Each row is a point. Each copy is the shape, with its points in the same order, stretched, turned, moved and blurred by noise. Some copies are also mirrored. Which?
In the rows, 128 means zero.

Shape (7 x 3):
[[196 152  45]
 [ 86 162 168]
 [177  81 164]
 [120 163 159]
 [104  65 150]
 [149  56  96]
 [115 150 167]]
Copy 1 (7 x 3):
[[233 111 113]
 [ 93 169 122]
 [115  57 134]
 [112 161 136]
 [ 95  74  78]
 [140  37  73]
 [ 98 147 136]]
Copy 1 is: only turned
Copy 2 (7 x 3):
[[229 125  85]
 [ 90 140 170]
 [127  48 135]
 [117 127 170]
 [ 81  93 104]
 [132  87  58]
 [109 118 169]]
Copy 2 is: only turned
Copy 3 (7 x 3):
[[212 216 125]
 [ 66 109 166]
 [182  72 128]
 [100 125 175]
 [119  72  81]
 [181 116  62]
 [ 95 107 167]]
Copy 3 is: only turned
Copy 4 (7 x 3):
[[121  45 112]
 [105 157 190]
 [185 146 120]
 [126 132 183]
 [129 194 102]
 [133 145  70]
 [129 148 176]]
Copy 4 is: mirrored

Shape (10 x 4):
[[146 149 123 133]
 [159  90 136 190]
 [166 149 152 130]
 [121 117 142 131]
 [167  79 144 170]
 [168  98 150 139]
 [ 96 120 137 177]
 [ 32 123 145 128]
 [165  80 149 235]
 [163 107 112 155]]
Copy 1 (10 x 4):
[[136 140 134 133]
 [147 118 145  52]
 [153 141 163 124]
 [104 135 162 109]
 [146  99 162  65]
 [143 104 177 104]
 [ 98 149 134  61]
 [ 30 177 154 104]
 [168 125 142   7]
 [142 104 130  92]]
Copy 1 is: mirrored
Copy 2 (10 x 4):
[[168 135 129 135]
 [182  66 156 161]
 [200 130 144 111]
 [144 120 150 134]
 [187  55 155 130]
 [181  81 147 119]
 [136 118 165 180]
 [ 63 173 170 169]
 [208  28 177 180]
 [169  85 119 140]]
Copy 2 is: only turned

Shape (11 x 6):
[[144 146 108 117 114 138]
 [ 87 138 159 144  62 113]
 [ 85 192  70  87 132  63]
 [127 144 110 102 130  60]
 [139 149 166  94  80 135]
 [183 119 136 153 142 171]
 [157 106 140 170 158 151]
 [123 136 163  75 123 163]
 [125 139 148 108  92 127]
 [108 181 161 159  77  81]
 [165  95 130 151 112 156]]
Copy 1 (11 x 6):
[[163 175 135 138 102 125]
 [ 72 165 122 158 138  72]
 [138 152 147 249  57 154]
 [148 104 137 191  86 121]
 [131 159 183 134 121  76]
 [200 168 112  78 153 124]
 [178 143  87  91 169 144]
 [141 150 190 123 128 138]
 [127 152 154 138 119  98]
 [108 161 121 200 156  55]
 [158 160  99  76 133 111]]
Copy 1 is: mirrored
Copy 2 (11 x 6):
[[152 118  98 121 115 118]
 [ 70 188 148 141 108 109]
 [112 154  54 109 196 119]
 [130 133  99  85 173  98]
 [105 150 113  98  78 123]
 [184  89 151 146  92 132]
 [156  92 176 150 119 130]
 [113 104 104 107  83 166]
 [102 151 116 112  97 122]
 [109 212 135 133 129 122]
 [150  97 151 138  83 101]]
Copy 2 is: only turned
Copy 3 (11 x 6):
[[149 152 119 128 133 128]
 [ 77 130 164 158  87 117]
 [115 221  82 123 130  52]
 [148 175 124 109  86  66]
 [141 176 177 150 113 143]
 [190  92 142 137 134 140]
 [175  74 144 125 129 106]
 [151 172 185 118 162 137]
 [123 153 160 140 109 127]
 [106 137 148 197  70  86]
 [163  86 141 117 108 144]]
Copy 3 is: only turned
Copy 4 (11 x 6):
[[111 138 113 126  93 136]
 [ 96 177 199 112 101 122]
 [ 56  89 116  74 112  65]
 [122  89 127  76 105  87]
 [105 175 139  89  90 163]
 [164 148  99 166 121 161]
 [172 127 123 159 142 143]
 [ 87 142 114  92 131 184]
 [106 159 143 101  99 155]
 [105 185 168  87 116  95]
 [162 143 134 164 102 162]]
Copy 4 is: only turned

Shape (12 x 6):
[[102 156 176 157 200 134]
 [107 174 168 120 176  63]
 [144 111 125  54  97 130]
 [123  95 131 111 120 100]
 [109 142  80 135 138  91]
 [239 150  99 171 100 122]
 [206 172 126 156  86 107]
 [105 199 153 126 200 125]
 [ 87 110 110 124 113  97]
 [142 100 109  88 137  98]
 [204 166  98 176  47 113]
 [125 154 138 112 147 117]]
Copy 1 (12 x 6):
[[152 166 175 132 191 155]
 [162 192 162 107 176  91]
 [145 161  89  70  83 125]
 [119 132 131 107 115 105]
 [131 167  79 124 164  94]
 [213  93  81 171 121  82]
 [201 130 103 169  96  85]
 [186 193 143 118 192 152]
 [100 161 111 120 129  96]
 [146 127  96  67 136 106]
 [184 128  73 210  86  65]
 [158 160 118 121 140 124]]
Copy 1 is: only turned
Copy 2 (12 x 6):
[[110 174 122 188 166  86]
 [129 144 151 145 123  41]
 [123 107 145  52 129 143]
 [130  94 126 110 111 128]
 [129 134  73 103 108  78]
 [249 155  84  84 113 145]
 [211 170 122  92  88 120]
 [111 200 119 147 163  45]
 [104 114 101 119  89 114]
 [134  81 107  88 137 111]
 [221 171  87  82  57 146]
 [127 152 125 116 128  91]]
Copy 2 is: only turned
Copy 3 (12 x 6):
[[122 198 201 107 164 167]
 [ 73 166 194 137 158 111]
 [128  62 143 119  84 126]
 [146 103 146 121 135 102]
 [113 165 106 124 130  96]
 [172 149  77 238 108 163]
 [151 153 115 228  88 137]
 [ 70 198 186 115 141 164]
 [141 134 136 100 120  81]
 [123  90 123 124 138 118]
 [180 161  79 237  64 119]
 [109 145 160 127 123 134]]
Copy 3 is: mirrored

Shape (12 x 8):
[[111 131 132 158 108 141 226  67]
 [108 110 172  68 129 146 129 203]
 [139 192 129 122 104 214 126 146]
 [100 178 149 139  70 151 113 136]
 [ 69 135 186  68 204 147 138 165]
 [223 206 107 135  76 143 144 122]
 [141  83 134 157 137 161 153  90]
 [152 111 125 113 137 126 138  45]
 [ 38 114 148  32 152 161 135 163]
 [ 73 125 123  73 179 150 120 200]
 [157 121 166 162 141 125 163  49]
 [118 118 117 171 150 104 160  72]]
Copy 1 (12 x 8):
[[178 172 227  84  83  86 168 146]
 [ 98  89 112 116  58 171 210 126]
 [185 125 131 138  59 190 157  94]
 [137 163 157 115  56 197 134 111]
 [ 70 150 127 154  76 144 241 121]
 [228 134 113 135  31 133  79 119]
 [145 117 189 113 137 101 151 115]
 [135 164 162  91 114  74 112  85]
 [ 85 154 116  84  75 179 249  97]
 [102 135  71 125  98 179 219 132]
 [134 156 212 141  98  61 120 116]
 [132 180 179 127 117  91 121 148]]
Copy 1 is: mirrored
Copy 2 (12 x 8):
[[103  74  67 184 105 178 188 108]
 [102  88 199  77 160 126 168 145]
 [127 123 141  98  89 201 122 172]
 [114 122 140 129  74 134 125 153]
 [ 61 112 204  83 163 151 173  82]
 [194 155  84 133 100 170 159 189]
 [125  73 109 186 161 176 128 121]
 [173 101 106 177 147 160 155  83]
 [ 83  62 192  53 129 137 161  80]
 [ 87  94 169  44 162 135 136 105]
 [136 114 106 221 137 165 168 103]
 [116 104  73 180 152 132 144  88]]
Copy 2 is: only turned

Shape (13 x 9):
[[ 79 107 198 131 181 129 167 133 108]
 [ 85 162 146 117 121 112 153  72  82]
 [195  41 138  90 130  86 189 101 125]
 [159  36 158  96 193 150  97 144  81]
 [196 129  89 177 123 115 133 101 199]
 [125 106 135 140  88  84 103 119 138]
 [ 91 174 133 141 137 181 141 169 138]
 [133 127 182 193 170 184 154 184  73]
 [ 68 114 182  71 112 205 101 162  72]
 [120 160  71  55  71 100 139 100 100]
 [ 62  60 104 162 112  87 164  65 133]
 [ 99  68  95  99 131 129 104 134 190]
 [120  49 182 130 116 151 123  62  89]]
Copy 1 (13 x 9):
[[ 91 147 171 127 123 154 217 142  99]
 [125 181  88 108 104 101 194 102  66]
 [201  56 142  68 132 114 219 132 179]
 [143  38 166 110 175 168 184 160  67]
 [194 111 128 145 160 115  93 112 177]
 [115  90 102 130 111 103 138  99 136]
 [107 184 118 132 111 203 117 133  83]
 [142 139 191 175  85 196 153 174  56]
 [ 75 131 115  84  98 216 165  99  15]
 [146 139  12  55 106 120 153 109  93]
 [132  98  83 177 152 111 232  73 145]
 [102  74  90 120 192 176 144  98 150]
 [148  86 155 126 132 125 212  59  78]]
Copy 1 is: only turned
Copy 2 (13 x 9):
[[ 78 138 177 108 160 137 139 107 197]
 [ 88 172 136 160 128  91  86  90 150]
 [208 155 125  83 149 112 194 106 228]
 [179 146 203 124 137 185 141 167 227]
 [199  96  52  74 199 125 134  90 144]
 [158  98 131 103 118  82 118 116 154]
 [ 64 122 120  97 157 157 117 129 107]
 [ 96 109 172 136 168 207 176  91 135]
 [ 78 175 206 112  54 178  90 161 127]
 [142 202  76 112  94  67 102 146 120]
 [101  78 110 156 109  96 104 103 237]
 [129 104 108  70 128 111 107 188 198]
 [144 129 180 132  77 156  83  75 211]]
Copy 2 is: mirrored
Copy 3 (13 x 9):
[[128  84 188 147 165 153 196 137 130]
 [ 67 153 140 108 166  90 185 122  59]
 [217  66 145  44 136 104 195 121  67]
 [177  37 197 121 147 145 108 107 115]
 [215 172  83 106 102 109 119 208  99]
 [136 142 111 122  88  76 132 109 100]
 [104 129 101 152 132 208 142 172 116]
 [153  89 168 200 160 232 155 141  71]
 [ 27  52 164 135 116 188 118 110  99]
 [ 75 149  46  36 136 100 133 109  66]
 [129  94 101 145 129  35 205 147 105]
 [152  68  93  93 108  81 107 145 161]
 [113  52 212 144 116  73 151 154  57]]
Copy 3 is: mirrored

Shape (14 x 11):
[[103 154 152 142 176 120  95 127 143 103 143]
 [140 115 116 145 175 151 155  92  89 102 124]
 [123 114 186 157 171 123 249 123 167 164 111]
 [136 103 149 161 169 161 123 154 107 139 159]
 [145 166 125 136 102 173  97 144 167 154 139]
 [127 105 117 168 153 110  93 105  94 160 149]
 [ 58 111 129 158 150 249 100 138 156 131 134]
 [136 146 103 162 154 141 148 159 177  89 157]
 [121 120 109  91 112 156 115 147 168 140 106]
 [116 116 137 137 138 113 108 149 117 162 117]
 [117 193 116 144  92  99 146 158  91 123 139]
 [109 114 118 149 101 132  93 105 121  71  16]
 [130 192 124 139  59 138  92 151 102  34 150]
 [ 91 120 154 144  76 100 137 115 105 141 135]]
Copy 1 (14 x 11):
[[131 165 182 118 137  89 144 144 129 113 100]
 [156 142 137 136 186 124 194 100 126  85  90]
 [113  87 139  70 183 165 228 124 143 187 129]
 [167 130 153 138 157 146 148 153 134 108 136]
 [107 196 126 134  90 123 120 127  94 138 171]
 [159 132 150 181 144 120 127 103 163 115 111]
 [ 99 188 182 163 184 165 119 137  55 113 153]
 [ 91 161 120 116 152 108 172 181 143 107 151]
 [102 171  99  87 143 123 102 114  88 134 135]
 [140 130 133 130 127 129 117 125 127 141 101]
 [ 97 108 115 152  59 100 165 140 125  98 100]
 [141 183 109 157 170  55 141 100  43 151  58]
 [113 153 118 157  73  31 157 149  68  68 134]
 [120  80 135 153 116  88 142  91 115 141 131]]
Copy 1 is: mirrored
Copy 2 (14 x 11):
[[150 171 155 105 160 133 129  96 124  85 121]
 [117 148  91 114 141 106 189 119 100 123 134]
 [ 61  96 197 180 140  77 197 128 159 143  87]
 [138 149 116 133 166 149 148 161 123  81 144]
 [140 157 131 150 105 185 129  93 187 121 148]
 [147 152 108 104 152 110  97 154 102 131 161]
 [ 64 110 136 130 182 234 134  68 121  96 154]
 [ 99 156 122 125 128 117 153  89 170  59 151]
 [111 123 112 119  96 174 122 106 173 106  93]
 [134 150 127 130 155 116  96 156 127 119  99]
 [111 211 136 145  78 112 120 136 106  99 106]
 [166 105  69 154 147 126 120  53  85 114  47]
 [181 197 111 131  77 154 142  83  85  28 117]
 [135 131 157 141  91 104 113 147  84  99 109]]
Copy 2 is: only turned
Copy 3 (14 x 11):
[[105 128 104 112 157 150  81 139 117 180 156]
 [128  90  68  95 150 148 149 136 102 134 102]
 [ 87 109 133  78 144 143 246  93 159 192 123]
 [133  93 122 153 186 117 142 161 108 167 125]
 [168 175 109 181 132 122 116 141 149 148 138]
 [118  97 108 133 134 102  89 121 109 186  91]
 [ 94 142  85 210 234 183 129 135 109 141 139]
 [100 124  83 144 123 144 142 179 156 141 164]
 [137 166 103 143 162  98 136 106 141 114 153]
 [109 141 135 124 157  91 119 120 129 159 110]
 [103 188 143 104  84 103 139 156 108 143 112]
 [ 96 146 118  85 163 151  74  95 152  76  68]
 [130 168 150 131  94 146  80 187  95  83 142]
 [ 94 137 176 123 109 107 139  88 107 143 103]]
Copy 3 is: mirrored
Copy 4 (14 x 11):
[[133 138 136  70 153 102 167 101 128 109 141]
 [127 114 161 128 200 126 129 104  93 150 124]
 [159 136 206 105 180 140 177 165 174 214  72]
 [150 105 146  91 148 137 147 110 115 187 174]
 [122 144  88  96 107 178  92 121 163 149 162]
 [170 115 122 109 149  74 111  99  97 174 151]
 [ 17  77 131 104 118 148 153 106 152 191 182]
 [140 118 138 118 160 154 160 173 166 108 177]
 [ 96 105 143  87  98 164  96 131 136 119 117]
 [146 119 129  74 116 111 129 124 100 161 121]
 [142 190 100 120 120 135 142 162  78 132 136]
 [ 78  69  67 130 131 134 147  97  78  91  41]
 [120 161  72 156 101 187 163 107  74  54 160]
 [144 138 138 146  91 113 150 111  89 155 100]]
Copy 4 is: mirrored

Shape (18 x 12):
[[168 192 121  79 103 151  91 143 132 121 111 123]
 [145 117 127 179  85 122 162 140 117 114 169 185]
 [ 73  55  97 193 155 183 117 154 150 128 164 178]
 [143 139 124 117 105 129 117 124 166 158  68  98]
 [ 57  48  70 164 152 142 132 134 122  97 128 181]
 [ 87 120 132 188 115 129 143 151  82 109 158 142]
 [193 145 137 126 133 113  92 101 107 139  90 133]
 [120 106  82 168 106 111 137 129 153 106 203 167]
 [ 95  61 126 165 148 169 107 139 123 154 178 155]
 [154 140 159 100 130  88  79 134 148 107 107 150]
 [101 119 123 142  83 144 148  78 114 110 163 171]
 [114  81 117 141 118 118 206 165 108 113 188 159]
 [181 141 118 138  76 106  66 134 138 119  85  94]
 [199 138 155 128 113 139 125 112 155 126  83 136]
 [122  71 110 127  71 125 127 145  99 149 157 182]
 [144 156 135 121 125  87  98 104 148 173 112 116]
 [149 136 186 111  76 113  97 121 159 112 108 115]
 [157 183 156 132  88 108 107 146 150 160  76 173]]
Copy 1 (18 x 12):
[[196 161 141 138  73 115 131 164 152  99 133 164]
 [ 80  66 121 120 117  86  78  84 117 150 139 134]
 [101   7  53 106 182 144 106 166 144 145 101 137]
 [148 160 118 107  87 138 157 145 177 153  94 131]
 [ 95  36 111  96 212 152  92 152 144 136  61 131]
 [101  65 119 147 173 119  86 122 141 152 145 102]
 [192 167 115 107 105 120 127  88 162 116 126 136]
 [ 65  54 118  74 136 104  77 124 129 131 147 140]
 [109  41  58 124 176 165 121 147 138 142 139 140]
 [190 176 119  92  97 146  84 147 132 131 124 143]
 [ 69  80 124 150 125 156  65 107 143 103 114 111]
 [ 52  81 139 116 167  96 113 113  80 156 139 120]
 [187 125 157  86  76 128 132 135 174 156 133 151]
 [175 149 110 102  60 113 131  94 141 127 109 127]
 [ 83  74 143 138 141 151 107 123 117 163 120 180]
 [141 189  97 103 101 142 121 124 180 136 139 131]
 [159 151 128 114  62 169  94 148 134 150 136 120]
 [163 186 103 138  62 108  95 124 166 156 104 159]]
Copy 1 is: mirrored
Copy 2 (18 x 12):
[[181 131 156  84  71 129 154 135 129 134 179 118]
 [ 91 110 103 125 141 176 170 144 126  89  76 148]
 [ 44 148  65 170 140 150  49 183 122 154  87 114]
 [169 140 181 158  94 135 112 102 164 128 130 100]
 [ 70 163  79 133 121 103  54 147 102 141  60 142]
 [ 86 142 114 183 116 135 129 166  89  95 120 152]
 [171 132 138 131 119 130 173  78 103 133 131 106]
 [ 53  85  73 101  98 127 122 147 146  97  91 116]
 [ 46 130  78 170 145 148  67 149 112 169 122 132]
 [119 152 170  74 137 115 156 102 137 135 152 101]
 [ 99 135  76 121  93 133 161 119 146 128  97 190]
 [ 80  97 113 102 160 163  95 130 115  73  88 175]
 [137 137 172 135  64 138 151 108 106 121 133  68]
 [168 143 142 118 134 182 169  79 138 111 116 107]
 [ 68 109 131 105 136 149 116 135 112 161  85 166]
 [144 108 160 149 106  94 144  95 171 137 150 100]
 [108 160 183 110 112 160 163  99 153 127 158 118]
 [165 144 200 138 137 145 192 147 174 134 126 112]]
Copy 2 is: mirrored
Copy 3 (18 x 12):
[[146 122 160 164 182 160  91  90 149 105 137 137]
 [131 196 115 116  89 149  86 110  85 108 123 150]
 [123 144 138 119  79 130  90 168  50 202 101 163]
 [112 104 178 117 104 161 131  85 195 169 135 150]
 [ 72 155 136  89  94 116  73 148  71 184  75 165]
 [ 85 186 112 137 107 160 102 159  90 117 112 125]
 [103 135 160 155 123 119  98  80 163 131 180 101]
 [136 191 109 125  95 117  68 138 105 152 113 204]
 [120 133 125 127  83 116  95 180  61 179 153 145]
 [131 158 193 121 140 103  71 122 164 112 143 132]
 [ 79 175 131 120 113 152 105 120  71  92 152 191]
 [130 163  72  75  85 105 103 151  79 106  89 153]
 [115 127 178 159  94 167  68  80 218 146 152 130]
 [134 129 183 139  91 126 119  66 155 120 147 136]
 [111 141 111  79  84 149  63 123  92 125 158 147]
 [117 146 160 130 131 133 117 110 187 154 180 146]
 [122 135 202 128  98 156 100 117 168  91 153 154]
 [141 173 185 110 148 180 104  72 160 134 151 124]]
Copy 3 is: only turned
Copy 4 (18 x 12):
[[ 93 192 114  69 117 147 102 155 129  85 120 111]
 [105 120 107 143  66 132 160  86 157 143 173  90]
 [ 80  28 125 114 115 202 155 137 179 179 166 145]
 [147 132 156  61 133 144 109 129 149  96 124 115]
 [ 75  28 110 134 172 160 171 116 148 163 147 182]
 [ 87  95 116 165 121 151 132  94 127 171 146  82]
 [118 189 181  95 121 134 153 124 140 126 118 116]
 [ 85 107  87 135 106 130 129  88 218 168 172 127]
 [ 79  68 146 118 112 170 137 143 168 183 194 113]
 [113 165 163 130 105 131 101 133 148 114 111 170]
 [ 71 109 124 146 118 141 155 100 170 103 189  96]
 [126  84  73 159  99  92 152 117 128 185 201 104]
 [125 189 158  72 127 170  79  73 144 124 112 126]
 [157 171 165  95  90 162 161 134 146  96 137 105]
 [ 78 102 130  85  92 106 126  96 136 150 204 137]
 [119 154 179  85 122 100  92 128 187 120 125 107]
 [138 165 165 121  88 161  80 107 150  90 149 119]
 [108 144 159  76  64 121 110 125 147  72 101 104]]
Copy 4 is: only turned

Shape (18 x 12):
[[112 110 109 150 120 142 114 133 159 154 116 127]
 [112 129 105 175 125 137 136 114 175 152  89 125]
 [105 135 151  86 119  52  77 153 106 165 152 102]
 [147 131 149 176  86 150 156 121 155 126 141 125]
 [101 103 151 139 132 130 161  84 153 154 124 127]
 [ 81 175 130  52 121  67  69 185 100  96 140 123]
 [131 126 135 149 128 125  99 112 136 107  71 124]
 [ 71 141 168  79  99  95  79 187  98 137 117  55]
 [115 130  86 112 138 190  85 189 100 108 141 147]
 [131  89  93 116 145 147 131 235  89 100  94 150]
 [109 189 153 111 127  50  98 187 104 146 133 102]
 [ 95 172 103  98 115  74  97 155  46 145 134  73]
 [ 94 100 105 166  80 115 146 112 149 100 122 127]
 [159  87 128 186 132 140 124  89 157 107 136  96]
 [141  84 113 156 139 139 157  95 152 118 119 134]
 [158 134 128 109  94 134 156  88 153 138 102 105]
 [ 71 185 170  99 149  88 112 151  75 117 138  86]
 [116 122  69 110 160 145 128 204 155  94 125  97]]
Copy 1 (18 x 12):
[[110 172 120 146 136 123 105 167 126 123  84 122]
 [116 183 116 152 135 116 122 178  97 125  63 125]
 [134 141 186 116 113 107 106 135 171 112 196  89]
 [123 134 140 124  75 129 106 168  93 149  71 144]
 [109 126 155 141 132 174 106 145  90 114  80 112]
 [112 176 117 106 103  88 142 105 182  99 245 102]
 [140 177 126 149 125 104 118 134 125  78  84 147]
 [ 88 184 168  90  89 115 115 154 186  51 195  84]
 [107 185  71 103 125 114  96 141 200 132 129 172]
 [ 79 198  97  79 128 110 179 149 201 119 143 192]
 [145 181 179  80 108 109 142 148 131 135 218 101]
 [159 197 156 125  95 157 124 159 178  67 220  96]
 [ 93 173 133 195  91 128 140 159 123 109  99 132]
 [133 115 153 164 111 116  85 182 103  92  71 171]
 [123 116 125 163 132 145 128 167 113 106  71 155]
 [141 112 118 132 101 122 138 153 126  98  72  92]
 [122 179 165  85 106 159 105 125 125  62 219 103]
 [ 93 149  73  87 146  83 147 184 156  95 151 159]]
Copy 1 is: mirrored
Copy 2 (18 x 12):
[[148  77 119 152  93 135 154 132 165 129 126 134]
 [139  84 107 176  96 115 149 107 166 133 117  97]
 [151 129 145  54 136 155 126 142 175 203 166 163]
 [144 102 123 128  54  92 152  73 154 103 105 136]
 [123 102 150 154 112 143 174  64 164 154 107 127]
 [ 95 141 115   7 148 135  89 213 179 152 144 145]
 [139 117 100 155 115 121 111 140 138 172  86 106]
 [161 165 105  34  77 176  90 152 210 166 142 111]
 [105 107 109 105  94 176 115 179 116  69 125 119]
 [103 146 137 119  54 137 153 212 125 113 123 106]
 [143 117 109  38 112 105 101 145 167 187 183 116]
 [144 193  72  40 145 163 127 160 134 179 190 109]
 [113 138 100 148 104 109 157 110 182 121 115 161]
 [171 135 145 206  98 116 127  78 132 132 100 143]
 [135 121 148 185 117 122 169  92 131 126  96 141]
 [173 130 119 104 118  99 167 115 143 133  78 127]
 [105 171 108  34 131 152  77 121 140 169 154  90]
 [133 143 135 131 107 133 110 191 170  63 144  86]]
Copy 2 is: mirrored
Copy 3 (18 x 12):
[[145 135 113 174 138 122 114 119 130 157 110 126]
 [154 148 124 189 155  91 137 122 118 152 102 140]
 [109 119 122 119 121 141  41  91  64 130 103  83]
 [112 123 132 174 130 123 170 123 121 104 108 135]
 [119 183 148 162 113  91 131 136 112 157 143 132]
 [102 125  51  59 129 126  45  86  93 110  72 107]
 [159 160 127 151 150 106 105 111 128 104 105 161]
 [121 155  92  92 109 173  63 109  71 131  30 110]
 [137 119  45 104 154 186 113 115 153 144 112 149]
 [170 107  85  68 173 174 124 166 134 135  89 112]
 [101 102 113 100 158 130  66  96  35 119  63 107]
 [136 145  65  95 144 164  87  91  19 109  87 101]
 [132 159  77 180 131  88 139 139 133  89 111 101]
 [128 167 146 200 160 134 140  98 151  85 135 111]
 [141 167 136 164 147 104 147 128 142 121 151 115]
 [157 153 142 133 109 107 168  86 109 125 110 132]
 [ 82 180  96  80 142 137  80 110  43 118  82 140]
 [139 148  68  92 185 154 140 104 156 143  59  85]]
Copy 3 is: mirrored
